Rows are points. Each copy is the shape, with its points in the same order, turned, moved and blurred by noise. Some copies are also mirrored. Which?
In the rows, 128 means zero.

Shape (7 x 2):
[[162  73]
 [108 158]
 [115 169]
 [129 174]
 [130  79]
 [142  99]
 [106 161]]
Copy 1, 7 rows:
[[193 121]
 [ 96 128]
 [ 86 124]
 [ 90 103]
 [183 144]
 [166 123]
 [ 98 131]]
Copy 1 is: mirrored
Copy 2, 7 rows:
[[184 151]
 [ 91 112]
 [ 81 123]
 [ 82 136]
 [181 124]
 [157 141]
 [ 91 118]]
Copy 2 is: only turned

Shape:
[[132 154  91  98]
 [131 196 139 140]
 [148  91  79 147]
 [114 195 137 125]
 [160 109 108  99]
 [165 107 129 168]
 [133  63 114 129]]
Copy 1, 7 rows:
[[113 119  88 164]
 [ 87 109 159 151]
 [186  79  98 161]
 [ 77 114 141 135]
 [166 134  92 153]
 [186  98 151 149]
 [202  99  96 121]]
Copy 1 is: only turned
Copy 2:
[[ 91 113 107 136]
 [ 84 188 110 128]
 [124  88 171 116]
 [ 83 183 104 138]
 [143  94 116 127]
 [155 138 178 116]
 [156  84 168 158]]
Copy 2 is: mirrored

Shape (11 x 8):
[[124 168 109 101  66 179 172 170]
 [173 135 138 141 156 106 122  99]
 [151  83 133 156 165 116 123 139]
 [ 83 184 124 152 103 198 159 167]
 [133 156  87 150  83 186 136 178]
 [159 120 194 144 148 120 113 148]
 [113 144  92 117 124 138 100 132]
 [104 144 150 129  67 193 122 161]
 [157  83 160 184 148 153 115  76]
 [125  85 148 142 148 127 142 108]
 [140 147  97  96 143 195 130 152]]
Copy 1 (11 x 8):
[[150 168  85 129  52 154 166  81]
 [124 142 172 128 164 126 156 115]
 [ 87  90 145 133 145 122 129 122]
 [136 154  77 188  51 170 170 134]
 [141 147 107 159  58 189 122 100]
 [ 68 126 184 135 120 108 168 113]
 [124 161 113 117 110 151 120 155]
 [ 86 183  94 158  50 160 146 102]
 [ 60 136 152 179 189 136 141  95]
 [ 76 119 119 148 155 102 144 112]
 [126 141  97 103 104 190 167 119]]
Copy 1 is: only turned
Copy 2 (11 x 8):
[[ 79 150 121 110  80  98 183 106]
 [189 138 106 156 164 123 133 157]
 [179 118 125 112 159 165 134 178]
 [ 84 139 149 144  94 158 194  79]
 [ 98 135  97 121  72 155 168 109]
 [174 133 163 157 129 137 132 190]
 [121 153 104 126 141 147 108 107]
 [103 117 160 129  66 129 140 103]
 [225  80 138 135 143 151 133 129]
 [171 107 148 106 166 138 136 145]
 [143 188 119  97 100 142 152 105]]
Copy 2 is: only turned

Shape (17 x 11):
[[160 130  98 221 128  88 127 136  92 144  99]
 [110 134 171 109 100 159  88 143 114 123 145]
 [153 178 146  76  82 134 102 108 137 126 143]
 [112  96 107 169 142 111  93  89 163 136 117]
 [189  85 151 195 136  25 141 175 124 147 145]
 [132 138 131  75 142 165 118 112 105 137 148]
 [115 113 143 162 119 148 126  96 170 134  95]
 [129 178 156 111 127 146 153 140 137 109 151]
 [138 178 151 120 158 155  97 123 147 139 157]
 [127 135 134 115 118 171 120 149 138 125 119]
 [165 150 200 104 105 129 136 120 121 172 130]
 [120  97 147 160 111 124 106  69 143 112 127]
 [158 152 123 138 107 150 107 141 146 111 142]
 [131 108  81 182 145  25 156 159 128 131 102]
 [135 140 154 101 121 143  75 121 161 146  95]
 [ 92 101  80 187  84 171 107  97 178 188 142]
 [173  58  67 209 135 105 146 124 152 135 114]]
Copy 1 (17 x 11):
[[146 115 128 216 160  53  86 118  83 133 143]
 [154 152 103 142 141 153 123 196 148 120  94]
 [157  97 119 130 105 161 136 159 143 169  81]
 [158 100 124 131 112  64  74 150 140  92 140]
 [179 139 179 193 151  10 156 183  84 141 179]
 [134 108 110 100 162 159 132 152 131 139 131]
 [189 105 114 137 132  94  98 122 157  86 105]
 [148 134 132 157 137 163 166 130 156 130 120]
 [108 116 143 119 139 128 146 140 165 129 101]
 [144 109 102 149 146 141 135 150 133 101 112]
 [192 132 123 144 168 111 170 157 153 183  90]
 [201 120 140 141 121 101  65 150 129 105 135]
 [143  96 144 160 131 132 142 159 120 110  96]
 [146 113 108 209 103  28 138 123  82 135 198]
 [157 117  93 112 110  93 125 165 135 121  68]
 [164  25  94 174 149  90  59 178 181  76 133]
 [180  51 144 183 150  38  93 146  74  82 176]]
Copy 1 is: mirrored
Copy 2:
[[147 110 173 121 145 126 151 142 110 155  41]
 [148 127 162  86 123 152 104 121 146 153 198]
 [188 145  98 116 142 127 115 139 146 131 202]
 [121 113 124 132 125 168  75  98 134 133  82]
 [168  46 172 163  75  92 160 128 145 181  68]
 [102 135 108 110 155 150 127 133 157 154 192]
 [124 144 129 100  94 159  98 107 130 104 109]
 [137 139 144 118 141 106 139 113 158 106 188]
 [133 140 138 114 152 127 102 125 202 130 163]
 [114 125 140  87 123 125 108 141 133 122 168]
 [173 152 115  96  87 119 156 129 177 166 166]
 [145 130 140 132 103 195 104  99 130 126 120]
 [148 129 148 127 137 121 102 155 134 119 155]
 [135  50 139 142 135  93 147  92  96 144  52]
 [154 116 102  67 120 148  81 136 166 128 152]
 [101 185 131 130 104 137  30 111  97 153  94]
 [ 90  95 137 170  94 136 111 154  99 136  44]]
Copy 2 is: only turned
Copy 3, 17 rows:
[[122 130 111  94  98 130  93  99 167 210 148]
 [103 169 181 143  94 145 146 177 122 108 152]
 [112 136 187  80  88 108 124 185 124  70 147]
 [ 57 103 128 133 132 119 102 109 113 145 122]
 [155  85 154 112 168 158  61 140 150 218 192]
 [128 138 165 109  95 157 153 132 106  70 125]
 [ 71 139 173 142 127 106 103 107 144 127 106]
 [137 157 161 111 135 128 135 157 170  75 140]
 [ 88 135 154  90 127 168 144 160 156  83 123]
 [116 141 173 143  90 135 135 144 154 101 112]
 [134 154 235  74 126 145 120 151 134 120 140]
 [ 64 145 161 131 123 115  88 107 109 120 158]
 [103 123 155 125  82 133 114 157 172 104 147]
 [159  93  88 119 155  97  84 122 143 203 138]
 [ 81 133 184 114 101 137 111 176 117 111  93]
 [ 34  83 168 147  90  84 172  92 147 152 132]
 [111  59 127 149 110 123  70  61 161 179 140]]
Copy 3 is: only turned

Shape (15 x 12):
[[155 124 171 157 127 176 142 140 137 158 106 122]
 [140 148 117 127 146 159 127 144 100 145 110 118]
 [151 123 125  98 133 138 167 182 147 181 162 129]
 [111 113  65 165  77  90 136 163 225  62 104 147]
 [160 129 158  72  92 155 151 129 113 136 151 118]
 [122 178  77 149 121  44 107 161 190  96 171 103]
 [105  87 165 100 161 124 131 135 156 123  92 100]
 [118 145 152 106 128 157 218 158  84 139 159 114]
 [125 128 113 115 134 172 146 112 155 127 170 106]
 [170 102 146  96 157 145 139 137  96 129 101 145]
 [137  87 144 138 153 169 129 172 124 105 152 142]
 [ 97  65 169 124  94 131  96 130  93 158 105 145]
 [158  90 165 138 123 139 119 173 124 105 113  86]
 [140 138 105 186 121  53 132 113 210  86 156 151]
 [107 193 125 149  96  99 112 162 219  79 150 187]]
Copy 1 (15 x 12):
[[120  97 101 108 162 155 127 138  90 161 171 163]
 [ 91 105 123 121 124 173  98 141 107 151 135 154]
 [ 84 125 109 120 100 119 154 164  65 151 163  97]
 [165 109 205 171 134 105 168  79  98 140  63  89]
 [ 86 134  92 129 115 125 115 108  95 105 199 135]
 [113 130 141 136  84  81 162 121  98 108  21 124]
 [152  87 145 114 132  96  72 159 124 146 145 111]
 [110 152  58 176 101 155  88 156  69 145 160 123]
 [131  76  96 121  75 136 118 100  82 125 146 118]
 [107 119 130 115 141 158 100 159 129 100 181 120]
 [129 102  78 115 138 167 146 129 143 137 148  79]
 [135 140 146 106 118 123 108 121 176 178 200 153]
 [104  88 112 151 159 103 133 142 141 141 140 136]
 [193 135 164 126 108 112 185 116  88  89  54 130]
 [141 165 147  91 144 109 160  46  62 127  45 103]]
Copy 1 is: mirrored
Copy 2 (15 x 12):
[[119 106 136 164 113 126 104 136 102 133 153  90]
 [117 128 126 100 130 159 113 154 112 140 138 114]
 [133  92 130  98  98 103 146 116  91 191 131 118]
 [ 56 136  29 166 131  59 167 142 185 165 130 177]
 [117  85 171  96 102 109 114 106 119 119 113 139]
 [121 113  17  96  88 122 202 139 196 149 116 143]
 [104 188 111 129  76 101  99 106 113 137 107 102]
 [180  96 138  74 114  88  77 138  95 141 149 147]
 [125 122 126 107 115  90 164 144  96 102 124 125]
 [115 144 156 129 104 157  95 124  96 154 111 153]
 [102 133 106 132  94 130 123 116  64 130 161 159]
 [ 95 143 122 136 153 138  88  39 108 124 130 111]
 [ 80 107  90 136  72 136  80 118 102 125 121 123]
 [140 129  38 185 103 105 195 130 186 138 112 166]
 [105 126  79 146  94  91 199 122 216 148 198 164]]
Copy 2 is: mirrored

Shape, 17 rows:
[[161 118 142 118 134 132 129 129 108 158 147  85]
 [127 151 138 118 143 145 138  40 139 157 121 134]
 [101 123 151 144 146 143  95 107 121  81 115 150]
 [140 244 142 183 179 121 115 120 120  95 137 149]
 [151 117 129 155 211 141 129 130 151 124 106 131]
 [153 160 122 113 152 104 158 144 181 101 128 108]
 [140 129 142 109 124 145  69  54 107 121  86  51]
 [101 113 140 129 249 103 155 127 112  83 124 132]
 [121 157  53 146 132 117  38 134 126 113  89 108]
 [134 147  70 117 124 114 136 152 127 125 116  94]
 [138 107 155 186 134 149 134 105 119  85  73 125]
 [105 147 149 101 171 148 136 157 112 128 112 121]
 [146 119 151 103 156 147 129 152 183  84 130 143]
 [155 122 145 118 120 138 149 132 125 120 141 102]
 [ 97 113 147 210 135 135 142 131 166 172 138 138]
 [125 107  79 103 156 132 117 151 158  99 132 149]
 [156 129 106 134 119  64  63 146 119 211 107 131]]
Copy 1 (17 x 12):
[[113 138 135 124 109 112 135 159 126 142 172  80]
 [116 167 127 162 166 109 127 115 109 199 128 116]
 [ 99  84 103 157 163 147 107 135 128 136 134 152]
 [110 112 119 175 234 189 142 123 107 107 116  50]
 [171  75 147 158 181 105 137 152 134 146 149 102]
 [172 116 141  96 157 152 160 100 122 131 144  90]
 [117 139 119 174  88 183 101 169 129 216 154 115]
 [175  58 111 125 199 104  57 118 127 132 156  93]
 [173 126  96 197 108 192 137 174 136 101  97 124]
 [162 132 109 127 101 137 144 130 133 112 105  84]
 [ 98  46 122 172 137 132 145 116 156 171 136 117]
 [122 100 153 107 152 124  91 150 116 125 117 100]
 [146  81 136  90 167 136 157 135 109 131 157 150]
 [110 116 124 108 125 123 151 133 128 145 157  95]
 [102 129 155 167 178  88 158 124 204 113 143 126]
 [178 104  99 117 143 115 144 145 114 107 122 147]
 [150 168 170 213  82 127 138 144 111  72 156 108]]
Copy 1 is: only turned
Copy 2 (17 x 12):
[[ 95 123 171 164 129 124 100 155 154 147 177 118]
 [131 163 120 162 160 113  98  76 117 141 174 159]
 [106 145 114 140 128 121 109 109 119 163  76 146]
 [136 224 159 110 195 112 124 166  82 210 109 109]
 [137 145 136 180 171 132 123 124 188 192 108 113]
 [193 138 139 130 156 128 126 171 158 148 142 131]
 [103 138  90 167 107 124  24 120 117 145 168  95]
 [167 117 196 181 155 127  94 120 161 205  57 133]
 [139 129  80 158 138  95 119 136  92 157 114  33]
 [161  99 138 145 136 130 142 161 111 141 157  83]
 [ 95 165 131 108 135 178 103  99 156 170  99 115]
 [139 109 145 156 134 124 117 143 129 209 137 152]
 [142 116 108 136 151 113 136 164 177 151 107 168]
 [117 120 158 130 127 136 118 149 146 135 158 145]
 [114 196 142 193 118 152 196 111 156 160 137 123]
 [158  93 106 168 166 106 147 136 150 137 100 121]
 [112 120 146 162 107  44 161 115 135 165 189  44]]
Copy 2 is: mirrored
